Each row of a before or after table is a point. The points were changed in one or more steps. Then noise was added and the rows were shuffled. The steps act on how far a point lies along the listed directions, d1 being the first. Write out the steps. A step turns or swaps two directions, mirrors them in a line or flattens them onto one, adds a multiple of one to another, or multiplies one. Angles are multiples of 10 degrees, from the lower direction toward the higher: turns from -170 to 170, lines from 10 to 170 but not 90. Use the fewest steps. Two steps may share a direction if one is a turn and the other turns, adds or multiplies; they go together, in the order done. Otherwise the lowest direction goes first.

Directions:
(1): -.48, -.11
(2): -.11, .48
Before (11 x 2):
.48, .40
-.23, -.11
.07, .36
-.52, -.18
.15, -.14
-.47, -.11
.50, .09
.94, -.20
-.17, -.52
.29, -.04
.09, .40
After (11 x 2):
-.42, .17
-.43, .20
-.01, .05
.30, -.12
-.19, .08
.19, -.12
.30, -.13
.83, -.32
-.03, .04
-.04, .04
.40, -.09
Steps: flatten d1 and d2 onto the line at 30 degrees

Directions:
(1): .40, -.35, -.27
(2): .13, -.26, .52
(3): -.43, -.41, -.10
Before:
-.62, -.08, -.02
.10, -.76, -.50
-.11, -.18, .57
-.02, -.38, -.41
-.27, -.08, .41
-.38, .02, .18
-.11, -.11, -.53
-.42, -.09, -.38
-.32, -.20, -.34
After:
.03, -.56, -.18
-.42, -.29, -.15
-.29, .01, .29
-.15, -.29, -.42
-.32, -.37, -.12
-.11, .02, .49
.18, -.85, -.22
.11, .01, .58
-.56, -.20, .21
Steps: turn d2 and d3 by -30 degrees

Directions:
(1): -.53, -.15, -.32, -.27
(2): .22, -.61, -.20, .15
(3): .21, .29, -.58, .11
Before, 13 rows:
.08, .04, -.03, -.10
.14, .19, .01, .01
.00, .19, -.32, .02
-.03, -.11, -.22, .03
.02, -.30, .08, .06
.16, .05, .02, .00
-.10, -.23, -.10, -.02
-.07, -.47, -.05, -.14
-.04, -.29, -.24, .03
-.06, -.37, -.04, -.06
.00, -.11, -.29, .00
-.05, -.41, -.01, -.06
.16, -.02, -.29, .06
After:
.00, .21, -.33, -.05
.17, -.15, .18, .10
.01, -.10, .56, .03
.36, .05, -.05, .22
.10, .08, -.10, -.07
.32, .33, -.95, .18
.02, .17, -.11, -.09
.23, -.34, .64, .00
.27, .14, -.27, .17
.37, .17, -.44, .21
.16, -.25, .60, .02
.40, .45, -.66, .18
.17, -.23, .51, .06
Steps: turn d1 and d2 by 100 degrees; multiply d3 by 3

Directions:
(1): .30, -.19, .48, .38, -.38, .26
(2): -.32, -.47, .22, -.52, -.27, -.02
(3): .45, -.48, -.02, .02, .29, -.44
Before:
.36, .22, -.42, .17, .65, -.35
-.25, .33, .27, -.23, -.64, .44
.76, -.71, -.17, .18, .25, -.63
.84, -.34, -.28, .33, .26, -.72
.61, -.51, .21, .49, .16, -.35
.18, .13, -.35, .03, .13, -.39
-.11, .11, .32, .00, -.07, .22
.20, .35, -.34, .21, .05, .15
-.70, .17, -.04, -.34, -.18, .30
After:
.28, .28, -.21, .29, -.09, .18
-.08, .05, .26, -.12, -.06, .14
.33, -.51, .29, .36, -.06, -.24
.53, -.62, -.12, .13, .07, -.43
-.55, .29, -.20, -.27, .10, .18
.20, .22, -.25, .20, .07, -.29
.47, .27, -.19, .50, .45, -.14
-.23, .18, .16, -.39, -.50, .23
.72, -.29, -.13, .36, .02, -.43
Steps: turn d1 and d2 by 30 degrees; multiply d3 by 0.7

Directions:
(1): -.03, -.42, .27, .38, -.17, .48, -.20, .51
(2): .29, .30, -.18, -.40, .38, .32, -.50, .29
(3): .08, -.23, .28, .09, .34, .38, -.17, -.72
(4): -.08, .10, -.12, -.09, -.72, .04, -.56, -.29
Before (14 x 8):
.12, -.23, .08, .07, .23, .06, .05, .14
.11, -.07, .11, .06, .00, -.20, .21, .71
-.16, .27, -.19, -.26, -.08, -.47, .27, -.15
.26, .31, -.30, -.50, .36, .07, -.55, .23
-.14, .11, -.08, -.07, -.12, .10, -.10, .30
.12, .03, -.03, -.14, .29, .02, .04, -.03
.06, .15, -.19, -.05, -.09, -.13, -.12, -.14
-.01, .26, -.17, -.18, .21, -.53, .24, -.03
-.09, .07, .17, -.07, .21, .09, .07, .08
-.13, .06, -.13, -.04, -.26, .19, -.21, .56
.06, -.32, .15, .35, .11, .01, .31, .27
.17, .09, -.08, -.11, .08, .16, -.22, -.08
.06, .12, -.07, -.11, -.24, -.14, -.12, .13
-.04, .30, -.13, -.18, .30, -.42, .33, .37
After, 14 rows:
-.12, .18, -.14, -.14, -.02, .04, -.04, .47
.12, .06, -.04, -.18, .17, .14, -.18, -.08
.11, -.26, .10, .07, .11, .15, -.10, .11
-.07, .26, -.21, -.16, -.17, -.50, .03, .05
-.02, -.38, .17, .44, -.15, -.02, .25, .22
.08, .19, -.09, -.17, -.14, -.23, .01, .30
.06, .01, .02, .05, -.29, -.29, .13, .94
-.08, .06, .15, -.09, .11, .17, -.09, .04
-.10, .36, -.24, -.22, -.20, -.40, .01, .57
-.23, .27, -.22, -.22, -.34, -.56, .25, -.06
.25, .15, -.10, -.19, .26, .24, -.28, -.06
.43, .50, -.43, -.74, .58, .22, -.81, .43
.08, .18, -.21, -.07, -.01, -.14, -.07, -.10
-.09, .18, -.21, -.13, -.06, .04, -.03, .82
Steps: flatten d1 and d4 onto the line at 160 degrees; multiply d2 by 1.6; multiply d3 by 1.6

Directions:
(1): -.14, -.12, .94, -.02, .03, .14, -.06, .27, -.04
(2): .15, -.02, .17, -.42, .48, .26, .24, -.66, .06
(3): -.77, .04, -.07, .24, -.20, .44, -.10, -.34, .10
(4): .17, .87, .15, -.16, -.35, .12, .08, -.01, .23
(5): -.41, -.05, -.03, -.71, -.06, -.45, -.27, .05, .25
Before (8 x 9):
.10, -.12, -.20, .15, -.21, -.07, .00, .28, -.05
.15, -.10, -.37, .31, -.16, -.19, -.08, .33, -.10
.14, -.23, .46, .10, .12, .07, .07, .39, -.31
.22, .10, -.17, .00, .15, .00, .17, -.13, -.12
.06, .35, .77, -.05, -.11, .33, .12, -.05, .08
-.13, -.21, .21, -.17, .19, -.09, -.08, -.14, .04
.20, .12, -.18, -.38, -.03, -.42, .04, .03, .09
.09, .36, -.18, -.09, -.01, .18, .20, -.19, .00
After, 8 rows:
.05, -.36, -.40, .32, -.04, -.18, -.08, .24, -.16
-.08, -.11, -.28, -.16, -.11, -.42, -.09, .15, .03
.09, .16, -.17, -.11, .15, .15, .19, -.23, -.05
.05, -.22, -.22, .16, -.15, -.03, .00, .21, -.07
.12, .27, .56, .00, -.03, .26, .13, .21, -.16
-.13, -.04, .22, -.14, .07, -.12, -.06, -.03, .06
.22, .94, .89, -.20, -.27, .40, .22, -.15, .26
.11, -.07, -.19, .00, .28, .05, .18, -.26, -.16
Steps: add 1 times d1 to d4; add -0.7 times d5 to d2; multiply d3 by 0.4

Directions:
(1): -.32, -.07, -.25, .02, .06, -.04, .49, -.15, .31, .60, -.64
(2): -.18, .45, .23, .57, .44, .04, -.03, .07, .17, -.53, -.44
(3): -.65, .21, -.09, .05, -.26, .00, .01, -.79, -.04, -.18, .32
(4): -.23, .20, -.12, .57, -.44, .43, -.11, .39, -.46, .36, .03
(5): -.51, .02, -.04, -.16, -.35, -.22, -.16, .59, .66, -.13, .17
(6): .01, -.28, .51, -.04, -.59, -.23, -.35, -.18, -.14, -.11, -.62
Before (12 x 11):
-.18, .10, .11, .23, -.15, -.05, -.17, .06, .15, -.29, .04
-.23, -.26, .32, -.41, -.90, .05, -.45, .08, -.18, .00, .17
-.22, -.12, -.11, -.69, -.29, -.01, .31, -.25, .47, .37, .39
.06, -.25, .15, -.75, -.61, -.42, -.28, .18, .17, -.24, .09
-.16, .00, .37, .11, -.59, -.33, -.48, .27, -.04, -.33, -.27
-.36, .17, -.12, .20, .03, -.03, -.06, .56, .10, -.36, .21
-.89, -.05, -.84, -.21, .21, .11, .71, .02, .67, .74, .24
-.55, .24, -.09, .17, -.13, .03, .01, -.04, .49, -.19, -.06
.34, .06, .17, .01, .50, .01, -.10, -.06, -.05, -.24, .05
-.44, .41, -.42, .04, -.11, .18, .12, .18, .10, -.17, .48
.08, -.10, .09, .06, -.15, -.01, .07, .25, .13, .35, -.04
-.16, -.21, -.07, -.27, -.07, -.04, .08, -.20, .05, .00, .12
After:
.20, .02, .07, .19, -.07, .09, -.11, -.19, -.30, -.12, .20
.27, -.01, -.20, .10, .31, .19, .07, .11, -.55, -.12, .38
.03, .32, -.05, .41, .20, .35, .02, -.36, -.27, -.22, .12
.04, -.08, .14, -.35, .06, -.19, -.25, .11, .25, -.25, .33
.47, -.15, .24, .08, -.24, -.10, -.25, -.30, -.74, .00, -.22
-.05, .39, -.48, .13, .08, .37, .23, .04, -.30, .06, .42
.35, -.21, -.08, -.51, -.09, -.11, .28, -.72, -.41, .28, -.30
.13, -.29, .10, -.22, -.43, .29, .05, -.42, -.62, .59, -.34
-.24, -.08, -.13, -.07, -.01, .06, .17, -.30, .02, .07, -.04
-.30, .19, -.12, -.12, .16, .24, .61, -.66, .23, .45, -.13
.23, -.03, .13, .16, .13, .00, .16, .09, .09, .26, -.21
-.66, .50, -.59, .61, .95, .43, .73, -.17, .25, .22, -.16
Steps: turn d1 and d2 by 60 degrees; turn d3 and d4 by 30 degrees; mirror d5 and d6 in the line at 100 degrees

Directions:
(1): .10, .26, .38, -.48, -.22, .50, .21, -.19, -.17, .20, -.53, -.26
(2): .25, .39, -.33, .26, -.04, .01, .62, -.06, .16, -.62, -.23, .03
(3): -.12, -.14, .06, -.32, .94, .29, .22, .13, .23, -.11, .04, -.01
Before, 11 rows:
.29, .55, .10, -.24, -.01, .56, .74, .11, .04, -.53, -.70, -.09
-.09, -.21, -.44, .53, -.61, -.87, -.31, .09, -.11, -.09, .27, .18
.18, -.06, -.36, .25, -.22, -.28, -.15, .00, .14, .05, .18, .30
.16, .28, -.09, .34, -.75, .05, .02, -.04, .00, -.05, .03, .03
.27, -.03, -.14, .00, .52, .37, .45, -.07, .04, -.38, -.30, .09
.27, .29, .26, -.29, -.56, .16, .14, -.14, -.41, .13, -.25, -.03
.19, -.12, .14, -.35, .41, .50, .42, -.01, .07, -.21, -.11, .08
-.40, -.18, -.23, .35, -.75, -.51, -.33, -.13, -.32, .27, .16, -.04
.09, .01, -.59, .54, .31, -.10, .44, .01, .11, -.78, .04, .08
-.21, -.25, .56, -.31, .44, .39, -.14, .00, -.03, .10, -.12, -.14
-.02, .01, .35, -.24, -.21, .27, -.02, -.09, -.36, .09, -.39, -.18
After:
.05, -.21, -.16, .32, -.25, -.58, -.35, .16, -.20, -.01, .55, .27
-.22, -.37, .32, .00, .61, .11, -.23, .10, .04, -.04, .14, -.01
-.06, -.50, .49, -.69, .44, .53, -.21, .00, -.10, .40, .14, .02
-.04, .27, -.83, .90, -.77, -.69, .47, -.09, -.03, -.67, .03, .14
.00, .02, .48, -.58, -.09, .78, .12, -.24, -.39, .31, -.64, -.38
.32, .47, -.52, .49, -.79, -.47, .60, -.14, .00, -.70, -.44, -.01
-.14, -.41, -.10, .33, .05, -.34, -.33, .10, -.21, -.08, .30, .15
.37, .28, -.29, .12, -.33, .02, .28, -.13, .09, -.09, -.22, .21
-.34, -.47, .66, -.64, .15, .25, -.80, .31, -.24, .82, .10, -.02
.00, -.37, .49, -.66, .42, .61, -.32, -.11, -.28, .58, -.33, -.05
.11, .17, -.23, .54, -.65, -.14, -.14, .02, .08, -.13, .21, .10
Steps: add 1 times d3 to d2; turn d1 and d2 by -130 degrees

Directions:
(1): -.10, -.17, .36, -.25, .81, .21, -.03, -.56, -.05, .48, .11, .28, .32, -.03
(2): -.57, -.42, -.65, -.54, .08, .03, .15, .13, -.56, -.20, .06, .19, -.06, -.01
(3): .57, .00, -.13, .15, .16, .02, .37, -.07, -.10, -.41, .90, .36, -.07, .11
(4): -.66, .33, .42, -.15, .00, .01, .28, .02, .19, -.25, .52, -.39, -.04, -.57
(5): .02, -.42, .11, .04, .07, .10, -.08, -.09, -.22, .18, .34, -.91, -.30, .57
(6): .19, .00, .03, -.34, .25, .21, .00, -.07, .22, -.85, -.32, -.34, .61, .24
Before, 11 rows:
.27, .14, .16, .10, -.03, .01, -.14, .04, .10, -.11, -.21, .02, .19, .04
-.38, -.06, .22, -.32, .39, .09, -.09, -.45, .01, .22, -.29, .17, .37, -.16
-.15, -.05, -.08, -.23, -.03, .00, .11, .04, -.17, -.25, .10, .15, .07, -.08
-.25, -.09, .08, -.13, -.09, -.02, -.07, .02, -.11, .32, -.35, .09, .07, -.26
-.17, -.09, -.17, -.18, .06, -.03, -.02, .12, -.08, .09, -.29, .11, .14, .06
-.38, -.12, -.07, -.26, -.06, -.06, -.04, .10, -.10, -.08, -.29, -.26, .14, -.07
-.09, -.18, -.04, -.31, .45, .19, .16, -.14, -.05, .00, .27, .31, .32, -.07
-.12, .08, .05, -.10, -.08, .04, .00, .23, .20, .10, -.30, .03, .01, -.17
-.05, -.47, .00, -.15, .37, .13, .07, -.27, -.21, -.01, .20, -.22, .02, .30
.17, -.16, .34, -.05, -.01, .08, .01, -.08, -.07, .13, .15, -.94, -.27, .43
.34, .01, -.02, .14, .24, -.05, .15, .00, .10, -.14, .36, .03, .00, .05
After (11 x 14):
-.32, -.10, .13, -.06, -.10, -.06, -.01, .02, -.16, .41, -.09, .00, -.10, -.33
-.33, -.20, -.13, -.20, -.09, -.09, -.09, .08, -.14, .11, -.36, -.25, .07, .03
-.34, .01, -.08, -.17, .03, -.08, .06, .14, -.06, .12, -.14, .11, .08, -.12
-.18, -.12, -.03, -.22, -.03, .02, .09, .02, -.20, -.25, .12, -.08, .03, .00
.17, -.43, -.22, -.07, .29, .05, -.01, -.19, -.24, .18, -.06, .38, .03, .22
.72, -.20, -.11, .06, -.04, .01, -.21, -.04, -.10, .25, -.53, -.05, -.04, .59
-.15, -.24, -.01, -.24, .41, .17, .18, -.15, -.11, .20, .48, .23, .12, -.06
-.47, -.11, .26, -.14, .27, .02, -.02, -.45, -.16, .65, .13, .14, -.02, -.21
-.21, .03, .11, -.09, -.08, .04, .02, .25, .19, .15, -.15, -.19, -.07, -.15
.35, .03, -.01, .11, .27, -.05, .13, .03, .14, -.22, .25, .04, .06, .07
.10, .23, .26, .06, -.05, .02, -.12, .05, .14, -.16, -.20, -.06, .21, -.12
Steps: add -0.7 times d1 to d6; turn d3 and d6 by 20 degrees; turn d4 and d5 by 80 degrees
